Each row is a point. The points of each table are mixes of a few directions, plus a little noise. Count the directions of each table, and those that both share. Where both have some left over, give the other angles between the two spaces (their principal angles), to ten degrees, smallest first.
In the rows, 128 means zero.

First, 7 rows:
207; 110; 151
153; 123; 135
214; 109; 153
16; 154; 96
58; 144; 108
87; 137; 116
159; 121; 136
Second (4 x 3):
116; 118; 123
131; 130; 129
209; 194; 165
57; 69; 97
Directions: first 1, second 1, shared 0; angles 50

First:
86; 74; 70; 152
164; 175; 177; 107
166; 178; 180; 106
132; 134; 135; 125
166; 179; 182; 105
91; 77; 75; 151
152; 160; 162; 114
67; 46; 42; 165
Second:
134; 74; 155; 124
113; 107; 165; 118
85; 53; 195; 113
98; 131; 152; 120
212; 221; 60; 141
109; 174; 87; 138
165; 206; 89; 133
108; 58; 122; 137
Directions: first 1, second 3, shared 1

First:
135; 136; 91; 164; 121; 104
147; 143; 83; 210; 110; 107
112; 120; 125; 68; 144; 113
120; 117; 192; 81; 136; 174
108; 118; 122; 54; 148; 107
147; 135; 154; 190; 110; 164
Second:
140; 133; 135; 171; 116; 143
156; 150; 64; 249; 101; 98
123; 119; 183; 94; 133; 169
113; 115; 169; 61; 142; 150
117; 121; 141; 85; 138; 130
117; 125; 102; 93; 139; 98
124; 129; 97; 120; 132; 99
133; 138; 66; 163; 123; 81
130; 121; 196; 116; 126; 185
Directions: first 2, second 2, shared 2

First:
111; 137; 130; 134; 132; 128; 117; 136
7; 195; 135; 174; 151; 124; 52; 178
168; 105; 127; 113; 120; 129; 152; 111
149; 117; 127; 121; 124; 128; 142; 120
99; 144; 130; 139; 134; 127; 110; 141
115; 136; 129; 134; 131; 128; 120; 132
160; 112; 127; 116; 122; 130; 147; 116
176; 101; 124; 109; 118; 130; 158; 108
71; 159; 132; 150; 138; 126; 93; 152
227; 74; 122; 91; 110; 131; 188; 87
Second, 8 rows:
119; 139; 87; 130; 82; 134; 104; 74
119; 121; 126; 107; 150; 129; 125; 124
120; 134; 102; 111; 143; 135; 123; 93
109; 120; 99; 113; 93; 132; 99; 89
97; 92; 130; 91; 121; 126; 99; 125
179; 162; 170; 185; 160; 121; 187; 192
173; 151; 175; 189; 128; 118; 172; 195
110; 105; 135; 98; 146; 128; 116; 133
Directions: first 1, second 3, shared 0; angles 80

First (9 x 9):
162; 140; 154; 98; 104; 173; 120; 208; 191
92; 154; 140; 161; 201; 95; 180; 127; 122
59; 109; 134; 122; 135; 113; 101; 179; 68
163; 136; 162; 99; 112; 171; 129; 231; 192
210; 50; 102; 89; 29; 147; 95; 124; 114
19; 181; 118; 143; 158; 122; 68; 68; 85
183; 98; 110; 122; 95; 129; 132; 95; 133
90; 166; 110; 180; 196; 83; 166; 20; 104
175; 118; 120; 138; 127; 121; 159; 98; 142
Second:
143; 157; 153; 118; 136; 157; 135; 181; 185
47; 104; 90; 144; 129; 83; 89; 45; 18
129; 132; 147; 112; 122; 147; 121; 188; 151
145; 179; 169; 112; 144; 175; 137; 214; 219
172; 61; 100; 129; 94; 98; 143; 90; 80
185; 110; 104; 150; 128; 105; 168; 48; 129
49; 144; 156; 99; 124; 154; 71; 232; 114
154; 137; 103; 160; 148; 103; 160; 25; 128
Directions: first 4, second 3, shared 3

First (10 x 11):
128; 94; 121; 83; 110; 171; 159; 90; 114; 111; 123
115; 146; 110; 84; 79; 159; 142; 178; 155; 157; 125
124; 103; 125; 129; 147; 135; 135; 111; 102; 127; 115
127; 181; 139; 149; 177; 84; 131; 130; 132; 171; 131
156; 204; 162; 176; 249; 23; 102; 87; 121; 136; 154
95; 104; 146; 109; 79; 139; 161; 144; 173; 178; 138
128; 146; 132; 184; 134; 134; 145; 98; 120; 137; 117
118; 63; 129; 135; 136; 130; 116; 123; 103; 111; 117
118; 89; 98; 104; 89; 180; 129; 157; 107; 120; 102
170; 151; 119; 125; 81; 127; 61; 160; 156; 29; 161
Second (9 x 11):
138; 144; 137; 222; 132; 106; 95; 127; 127; 102; 127
106; 72; 123; 133; 69; 155; 120; 168; 142; 127; 119
109; 105; 97; 116; 151; 140; 118; 180; 84; 159; 88
145; 185; 120; 43; 211; 113; 163; 88; 99; 157; 130
130; 126; 135; 169; 114; 123; 115; 128; 137; 113; 132
130; 133; 131; 74; 130; 134; 152; 109; 138; 136; 139
129; 135; 126; 83; 140; 132; 145; 117; 126; 139; 131
167; 194; 170; 218; 137; 83; 115; 53; 166; 75; 173
96; 57; 113; 93; 69; 168; 129; 182; 133; 144; 111
Directions: first 6, second 3, shared 3

First (10 x 12):
141; 187; 53; 93; 181; 143; 105; 180; 156; 161; 170; 114
102; 96; 116; 104; 128; 121; 82; 127; 121; 145; 127; 157
113; 134; 179; 115; 77; 108; 138; 180; 107; 158; 141; 101
95; 249; 34; 141; 238; 111; 51; 77; 52; 157; 194; 44
165; 117; 122; 121; 143; 165; 165; 127; 179; 106; 95; 170
162; 180; 189; 158; 134; 157; 201; 90; 114; 104; 85; 108
136; 80; 112; 134; 92; 111; 135; 164; 169; 111; 147; 135
123; 30; 146; 199; 35; 64; 157; 132; 138; 69; 164; 96
135; 122; 122; 85; 138; 153; 119; 156; 158; 148; 107; 173
110; 88; 207; 128; 117; 145; 126; 47; 87; 117; 48; 181
Second:
106; 128; 119; 183; 154; 108; 95; 82; 143; 120; 163; 160
127; 170; 121; 85; 137; 134; 130; 136; 59; 145; 109; 55
134; 218; 151; 113; 139; 137; 150; 170; 104; 167; 145; 78
126; 199; 143; 59; 129; 142; 140; 158; 33; 169; 98; 31
92; 170; 163; 78; 131; 128; 99; 112; 14; 172; 94; 68
133; 51; 163; 169; 94; 127; 136; 138; 234; 111; 137; 245
149; 40; 71; 182; 129; 119; 129; 101; 222; 62; 148; 196
147; 71; 125; 126; 103; 135; 149; 145; 181; 104; 114; 170
136; 103; 98; 157; 137; 123; 125; 112; 163; 101; 144; 150
Directions: first 5, second 4, shared 3; angles 90

First:
109; 91; 131; 155; 97; 132; 110; 165; 129; 87; 104; 94; 133; 170
160; 110; 127; 112; 151; 160; 100; 75; 36; 118; 121; 154; 186; 142
180; 127; 144; 32; 148; 134; 112; 194; 174; 208; 182; 83; 82; 93
64; 218; 107; 207; 133; 76; 211; 50; 185; 125; 118; 210; 102; 75
132; 140; 129; 115; 135; 122; 135; 132; 146; 146; 140; 129; 114; 112
141; 120; 139; 85; 120; 121; 122; 201; 190; 166; 155; 79; 80; 118
173; 98; 131; 92; 152; 167; 88; 94; 36; 127; 128; 137; 183; 146
63; 120; 118; 225; 88; 112; 145; 113; 130; 49; 75; 138; 143; 170
Second:
66; 127; 23; 183; 99; 100; 154; 111; 158; 198; 71; 171; 156; 131
135; 168; 87; 172; 64; 120; 118; 115; 143; 116; 111; 156; 127; 95
77; 54; 136; 79; 230; 122; 166; 141; 118; 195; 122; 102; 147; 195
185; 161; 186; 115; 103; 146; 99; 133; 113; 61; 165; 114; 104; 97
130; 184; 59; 199; 30; 115; 114; 107; 157; 119; 96; 173; 132; 79
122; 119; 129; 124; 139; 127; 132; 128; 127; 136; 129; 126; 130; 135
132; 91; 184; 76; 195; 140; 135; 145; 107; 127; 155; 95; 123; 160
187; 215; 110; 188; 7; 132; 85; 111; 142; 55; 130; 160; 106; 51
126; 91; 175; 81; 193; 136; 138; 142; 110; 132; 148; 98; 128; 160
119; 71; 192; 63; 222; 139; 143; 147; 103; 142; 152; 86; 127; 178
Directions: first 3, second 2, shared 0; angles 50, 90

First:
100; 56; 125; 150; 200; 159; 97; 90; 94; 172; 105; 97; 124; 144; 135; 149; 95; 183
167; 193; 143; 101; 48; 104; 144; 161; 142; 99; 138; 158; 121; 121; 139; 108; 150; 76
65; 42; 106; 156; 249; 149; 122; 72; 137; 155; 123; 81; 143; 134; 103; 144; 90; 195
151; 152; 128; 136; 84; 136; 115; 158; 100; 129; 129; 148; 123; 133; 137; 132; 154; 109
146; 176; 155; 69; 91; 78; 170; 120; 194; 87; 138; 138; 124; 105; 130; 94; 108; 88
91; 90; 107; 150; 189; 139; 130; 107; 136; 135; 132; 106; 143; 129; 107; 137; 120; 159
155; 131; 132; 149; 88; 159; 88; 155; 58; 159; 113; 146; 113; 148; 156; 146; 152; 127
157; 152; 147; 112; 82; 124; 120; 141; 113; 131; 119; 144; 113; 131; 151; 124; 130; 109
124; 87; 156; 95; 165; 125; 120; 81; 131; 153; 102; 104; 108; 132; 153; 126; 68; 156
112; 178; 99; 130; 119; 92; 185; 151; 204; 63; 171; 139; 162; 103; 77; 105; 165; 91
138; 148; 110; 161; 96; 147; 116; 168; 96; 126; 139; 147; 136; 133; 121; 139; 174; 114
Second, 8 rows:
105; 99; 84; 138; 184; 136; 139; 158; 95; 138; 143; 163; 93; 93; 150; 131; 157; 151
173; 149; 121; 173; 122; 112; 128; 109; 117; 113; 142; 151; 96; 156; 131; 96; 124; 110
40; 90; 134; 66; 74; 146; 171; 238; 110; 190; 118; 125; 159; 70; 170; 115; 123; 134
134; 142; 118; 131; 150; 113; 120; 119; 129; 132; 134; 145; 99; 117; 150; 97; 132; 145
162; 138; 142; 141; 126; 138; 101; 89; 129; 110; 119; 111; 140; 159; 102; 164; 130; 120
131; 123; 157; 93; 123; 174; 57; 112; 105; 147; 90; 95; 161; 138; 120; 216; 154; 152
140; 149; 126; 119; 187; 107; 105; 63; 171; 103; 130; 119; 118; 123; 113; 123; 128; 154
139; 133; 144; 162; 56; 100; 205; 138; 170; 92; 148; 115; 160; 168; 88; 86; 76; 55
Directions: first 3, second 5, shared 1; angles 40, 60

First (8 x 20):
145; 132; 97; 67; 122; 106; 169; 156; 146; 111; 150; 163; 15; 123; 114; 103; 139; 134; 206; 194
128; 169; 138; 122; 131; 127; 89; 137; 92; 122; 150; 120; 172; 140; 120; 123; 134; 118; 94; 61
133; 137; 123; 95; 152; 145; 125; 137; 118; 117; 128; 92; 200; 166; 113; 160; 145; 138; 133; 71
148; 103; 113; 129; 139; 140; 115; 99; 108; 127; 109; 108; 218; 136; 159; 152; 129; 115; 134; 118
93; 102; 165; 180; 150; 137; 159; 111; 174; 126; 100; 99; 131; 120; 135; 123; 132; 155; 105; 133
170; 140; 129; 110; 107; 69; 149; 186; 143; 139; 176; 188; 7; 100; 157; 109; 156; 105; 181; 198
115; 127; 108; 148; 142; 145; 85; 38; 73; 89; 104; 114; 208; 108; 155; 65; 102; 113; 105; 106
92; 114; 151; 174; 80; 155; 133; 159; 171; 194; 107; 141; 73; 130; 72; 190; 87; 145; 65; 143
Second (10 x 20):
113; 204; 57; 123; 73; 96; 146; 67; 111; 159; 63; 104; 96; 111; 129; 118; 194; 219; 108; 110
145; 108; 136; 104; 126; 159; 110; 168; 120; 111; 150; 108; 119; 145; 153; 142; 86; 83; 140; 134
133; 173; 102; 135; 126; 105; 154; 82; 66; 108; 92; 101; 31; 166; 89; 153; 187; 190; 129; 87
133; 126; 129; 109; 103; 146; 117; 170; 136; 132; 133; 108; 152; 127; 164; 137; 88; 98; 132; 143
116; 114; 174; 155; 138; 126; 142; 170; 169; 152; 135; 152; 223; 96; 136; 125; 92; 105; 122; 160
86; 81; 182; 166; 131; 74; 118; 129; 166; 109; 162; 176; 171; 146; 94; 124; 118; 82; 150; 118
150; 145; 131; 113; 121; 160; 138; 174; 112; 134; 118; 94; 134; 128; 157; 151; 95; 121; 124; 144
164; 176; 57; 104; 155; 152; 142; 53; 64; 124; 90; 100; 11; 132; 108; 121; 205; 215; 108; 100
98; 47; 149; 127; 142; 108; 74; 111; 187; 109; 193; 189; 160; 129; 118; 87; 114; 57; 150; 126
141; 109; 163; 143; 167; 152; 139; 156; 149; 141; 142; 147; 181; 101; 131; 121; 103; 111; 119; 156
Directions: first 6, second 5, shared 0; angles 50, 60, 60, 80, 80

First:
83; 122; 229; 115; 166; 101; 173; 68; 107; 137; 129; 133; 91; 79; 123; 148; 132; 105; 129; 111; 208; 141; 66; 114
157; 132; 66; 135; 106; 144; 101; 164; 142; 122; 127; 124; 152; 158; 131; 116; 125; 140; 127; 137; 80; 119; 167; 136
124; 127; 135; 127; 131; 126; 131; 123; 125; 128; 129; 127; 125; 124; 127; 129; 128; 127; 129; 127; 133; 130; 122; 127
107; 125; 175; 122; 146; 117; 148; 101; 118; 133; 128; 130; 110; 106; 125; 137; 130; 118; 129; 121; 166; 134; 99; 122
182; 134; 7; 142; 85; 160; 77; 198; 153; 117; 126; 121; 172; 184; 135; 103; 123; 155; 126; 146; 34; 111; 201; 144
96; 123; 198; 119; 154; 108; 159; 86; 112; 134; 127; 132; 101; 93; 123; 141; 131; 113; 130; 116; 184; 138; 85; 118
135; 130; 112; 130; 121; 132; 120; 137; 132; 126; 129; 127; 135; 136; 129; 124; 128; 132; 129; 131; 115; 127; 139; 130
128; 127; 129; 128; 128; 127; 129; 128; 128; 128; 128; 128; 126; 127; 128; 127; 128; 127; 129; 128; 128; 128; 128; 128
99; 124; 194; 119; 153; 109; 157; 90; 113; 134; 129; 132; 103; 95; 125; 142; 132; 113; 129; 118; 181; 136; 87; 119
137; 130; 108; 131; 120; 133; 120; 139; 133; 126; 128; 127; 136; 137; 130; 124; 128; 133; 129; 129; 113; 124; 141; 130
162; 132; 54; 137; 102; 147; 96; 172; 143; 122; 129; 124; 157; 164; 131; 114; 126; 145; 127; 139; 70; 118; 175; 138
Second:
174; 100; 132; 162; 102; 70; 66; 73; 99; 100; 170; 155; 146; 106; 149; 111; 171; 109; 91; 124; 110; 147; 89; 121
127; 132; 118; 134; 133; 178; 137; 97; 122; 147; 141; 155; 94; 101; 162; 128; 113; 130; 122; 127; 117; 141; 120; 120
76; 129; 134; 100; 97; 148; 119; 83; 127; 141; 132; 168; 66; 138; 134; 145; 129; 136; 118; 120; 136; 146; 133; 124
151; 141; 128; 121; 157; 84; 121; 160; 125; 147; 89; 84; 169; 201; 84; 133; 160; 135; 120; 142; 146; 131; 134; 114
98; 126; 133; 99; 127; 169; 174; 152; 142; 121; 125; 123; 104; 122; 134; 147; 89; 127; 152; 125; 141; 99; 165; 149
115; 145; 119; 121; 152; 191; 171; 153; 143; 148; 112; 123; 112; 116; 140; 135; 90; 136; 150; 130; 129; 118; 146; 130
185; 103; 130; 149; 130; 87; 114; 133; 115; 93; 152; 109; 171; 112; 138; 119; 139; 106; 120; 132; 123; 108; 123; 139
140; 141; 124; 113; 157; 129; 151; 157; 128; 145; 99; 93; 145; 173; 107; 139; 131; 132; 131; 138; 143; 119; 146; 124
159; 119; 131; 173; 114; 52; 75; 131; 125; 102; 142; 125; 185; 107; 110; 95; 163; 122; 123; 125; 105; 142; 85; 123
58; 142; 132; 111; 111; 171; 147; 139; 155; 137; 117; 151; 88; 105; 124; 131; 92; 145; 157; 116; 128; 130; 138; 138
Directions: first 1, second 5, shared 0; angles 70

First, 11 rows:
110; 159; 148; 142; 147; 64; 127; 133; 114; 105; 109; 153; 120; 129; 178; 39; 118; 146; 93; 198; 79; 104; 81; 127; 131; 75; 118; 53; 88; 143; 77; 119
125; 149; 142; 111; 141; 83; 124; 152; 146; 111; 144; 153; 138; 123; 178; 60; 146; 134; 102; 172; 94; 85; 83; 94; 137; 48; 87; 37; 83; 108; 61; 86
129; 75; 97; 122; 114; 159; 154; 104; 118; 137; 153; 88; 167; 103; 88; 182; 117; 129; 174; 80; 189; 166; 179; 172; 110; 200; 138; 173; 158; 99; 176; 96
62; 117; 158; 173; 109; 78; 109; 110; 105; 111; 161; 113; 156; 115; 131; 118; 99; 133; 147; 208; 217; 116; 137; 205; 117; 103; 132; 94; 145; 78; 84; 101
156; 103; 92; 121; 159; 46; 161; 148; 22; 89; 134; 80; 184; 68; 125; 102; 97; 154; 126; 160; 115; 139; 139; 201; 66; 160; 115; 91; 89; 73; 136; 34
165; 137; 130; 125; 114; 174; 85; 166; 109; 149; 134; 110; 99; 147; 69; 249; 143; 94; 134; 85; 162; 121; 162; 113; 117; 141; 140; 226; 167; 108; 164; 171
107; 114; 121; 101; 122; 169; 165; 88; 235; 143; 137; 168; 136; 139; 177; 55; 154; 139; 136; 96; 100; 132; 101; 68; 177; 112; 105; 65; 110; 166; 106; 122
191; 139; 107; 94; 129; 202; 123; 152; 149; 156; 102; 134; 87; 153; 95; 197; 158; 105; 119; 39; 82; 140; 140; 59; 138; 159; 136; 210; 142; 166; 185; 184
79; 128; 147; 173; 106; 166; 121; 75; 148; 147; 100; 135; 98; 157; 109; 142; 102; 127; 145; 124; 163; 162; 149; 159; 151; 176; 179; 186; 177; 185; 163; 205
130; 133; 131; 124; 133; 106; 124; 142; 122; 119; 138; 129; 137; 120; 139; 114; 131; 130; 121; 148; 126; 111; 117; 126; 124; 102; 112; 99; 113; 109; 104; 106
156; 154; 129; 123; 132; 161; 114; 141; 138; 143; 95; 146; 82; 156; 119; 150; 140; 116; 109; 97; 82; 130; 120; 85; 141; 135; 142; 172; 134; 175; 153; 188
Second (8 x 32):
39; 134; 172; 182; 111; 83; 116; 81; 145; 117; 135; 146; 132; 134; 162; 60; 98; 142; 133; 215; 179; 122; 111; 179; 147; 94; 143; 71; 138; 136; 75; 136
190; 146; 130; 72; 120; 184; 89; 194; 177; 151; 162; 142; 107; 151; 114; 209; 194; 88; 117; 70; 121; 79; 122; 24; 142; 66; 84; 152; 128; 94; 112; 134
101; 108; 113; 163; 143; 66; 159; 94; 53; 101; 103; 98; 156; 94; 128; 80; 74; 159; 136; 174; 130; 164; 140; 223; 94; 186; 156; 113; 120; 132; 149; 99
105; 155; 148; 149; 135; 98; 119; 124; 122; 118; 108; 148; 110; 139; 153; 79; 116; 136; 107; 173; 103; 115; 100; 128; 136; 99; 135; 99; 116; 153; 103; 151
188; 92; 78; 81; 126; 214; 162; 128; 150; 157; 125; 107; 135; 122; 85; 200; 149; 118; 152; 8; 110; 169; 169; 91; 127; 207; 131; 206; 146; 141; 207; 130
188; 118; 109; 90; 135; 115; 106; 197; 81; 118; 172; 92; 155; 100; 97; 205; 152; 110; 130; 111; 151; 98; 147; 122; 88; 106; 90; 141; 118; 41; 123; 66
168; 140; 117; 104; 138; 146; 125; 154; 129; 134; 115; 131; 112; 135; 123; 145; 146; 122; 115; 95; 86; 123; 121; 87; 128; 128; 121; 146; 119; 140; 141; 140
42; 130; 156; 182; 115; 118; 143; 52; 167; 130; 103; 156; 117; 147; 162; 44; 94; 150; 134; 178; 143; 153; 113; 167; 163; 139; 163; 95; 142; 191; 112; 173
Directions: first 5, second 4, shared 4

First:
145; 121; 133; 120; 127; 149; 149; 105; 86; 101; 130; 139; 131; 133; 121; 147; 135; 122; 140; 124; 98; 142; 115; 116; 134; 113; 109; 102; 103; 109; 142; 119
144; 141; 114; 124; 132; 142; 145; 145; 124; 124; 129; 144; 136; 126; 125; 123; 127; 122; 105; 122; 125; 140; 133; 114; 134; 116; 132; 130; 140; 124; 118; 140
159; 152; 103; 121; 136; 155; 161; 157; 118; 119; 131; 158; 141; 123; 121; 119; 127; 118; 87; 118; 121; 150; 136; 102; 139; 104; 133; 131; 148; 117; 109; 150
130; 127; 129; 127; 128; 130; 130; 126; 125; 125; 129; 129; 129; 129; 127; 129; 129; 128; 128; 127; 126; 130; 126; 127; 129; 127; 127; 126; 126; 126; 129; 127
106; 110; 145; 133; 122; 110; 106; 105; 133; 133; 126; 107; 118; 132; 133; 135; 129; 135; 158; 135; 131; 112; 122; 145; 121; 145; 123; 124; 111; 135; 143; 113
97; 143; 116; 145; 132; 91; 90; 179; 209; 179; 125; 110; 124; 117; 142; 89; 114; 138; 101; 135; 186; 104; 155; 149; 117; 156; 166; 178; 179; 165; 98; 146
94; 119; 139; 140; 125; 94; 90; 130; 170; 155; 124; 100; 117; 127; 139; 116; 123; 139; 143; 138; 157; 103; 135; 154; 116; 157; 141; 148; 137; 152; 128; 122
134; 109; 145; 121; 124; 141; 137; 86; 84; 102; 129; 127; 124; 136; 123; 154; 136; 126; 159; 129; 97; 134; 109; 125; 130; 121; 103; 97; 90; 110; 152; 110
142; 128; 127; 122; 128; 143; 144; 120; 104; 112; 130; 138; 130; 130; 123; 137; 131; 123; 128; 124; 110; 138; 121; 119; 133; 116; 118; 114; 117; 115; 133; 127
Second:
129; 129; 126; 136; 139; 118; 133; 130; 122; 127; 129; 120; 131; 131; 121; 119; 126; 129; 136; 124; 124; 135; 134; 136; 139; 127; 127; 138; 123; 124; 123; 123
129; 129; 129; 132; 131; 122; 130; 128; 125; 128; 126; 125; 130; 131; 118; 124; 129; 126; 133; 125; 125; 133; 136; 132; 137; 130; 124; 135; 129; 124; 121; 122
127; 127; 129; 122; 120; 137; 123; 127; 133; 129; 128; 135; 125; 124; 138; 136; 130; 129; 121; 132; 131; 121; 121; 121; 118; 128; 131; 118; 130; 132; 133; 134
125; 126; 132; 112; 104; 150; 116; 126; 142; 130; 128; 147; 121; 121; 151; 146; 132; 129; 113; 138; 136; 112; 110; 109; 102; 129; 133; 104; 134; 138; 141; 142
123; 122; 139; 121; 104; 129; 119; 124; 130; 136; 111; 141; 129; 132; 107; 139; 134; 120; 126; 126; 126; 130; 138; 119; 132; 140; 115; 126; 147; 128; 116; 119
136; 137; 113; 152; 174; 106; 147; 135; 113; 118; 146; 96; 136; 131; 128; 99; 118; 135; 144; 121; 122; 141; 135; 155; 147; 116; 135; 152; 102; 118; 129; 124
126; 126; 132; 117; 111; 140; 120; 126; 136; 131; 125; 141; 124; 125; 136; 140; 130; 127; 120; 133; 132; 120; 121; 117; 115; 130; 129; 116; 135; 133; 133; 134
118; 115; 148; 115; 85; 128; 113; 119; 129; 144; 94; 153; 130; 138; 79; 147; 140; 111; 127; 121; 121; 135; 152; 112; 142; 151; 102; 130; 166; 126; 99; 106
119; 120; 143; 111; 90; 139; 113; 122; 135; 138; 107; 152; 124; 131; 111; 149; 137; 119; 119; 129; 129; 124; 133; 109; 122; 143; 115; 116; 155; 131; 118; 122
123; 122; 137; 114; 99; 143; 116; 124; 137; 133; 117; 147; 123; 126; 129; 147; 134; 124; 118; 132; 132; 119; 123; 112; 116; 136; 124; 113; 144; 133; 128; 131
152; 156; 80; 179; 249; 99; 174; 149; 106; 93; 199; 52; 135; 118; 193; 62; 98; 160; 151; 127; 129; 138; 107; 185; 137; 82; 172; 159; 41; 118; 167; 151
Directions: first 2, second 2, shared 0; angles 90, 90
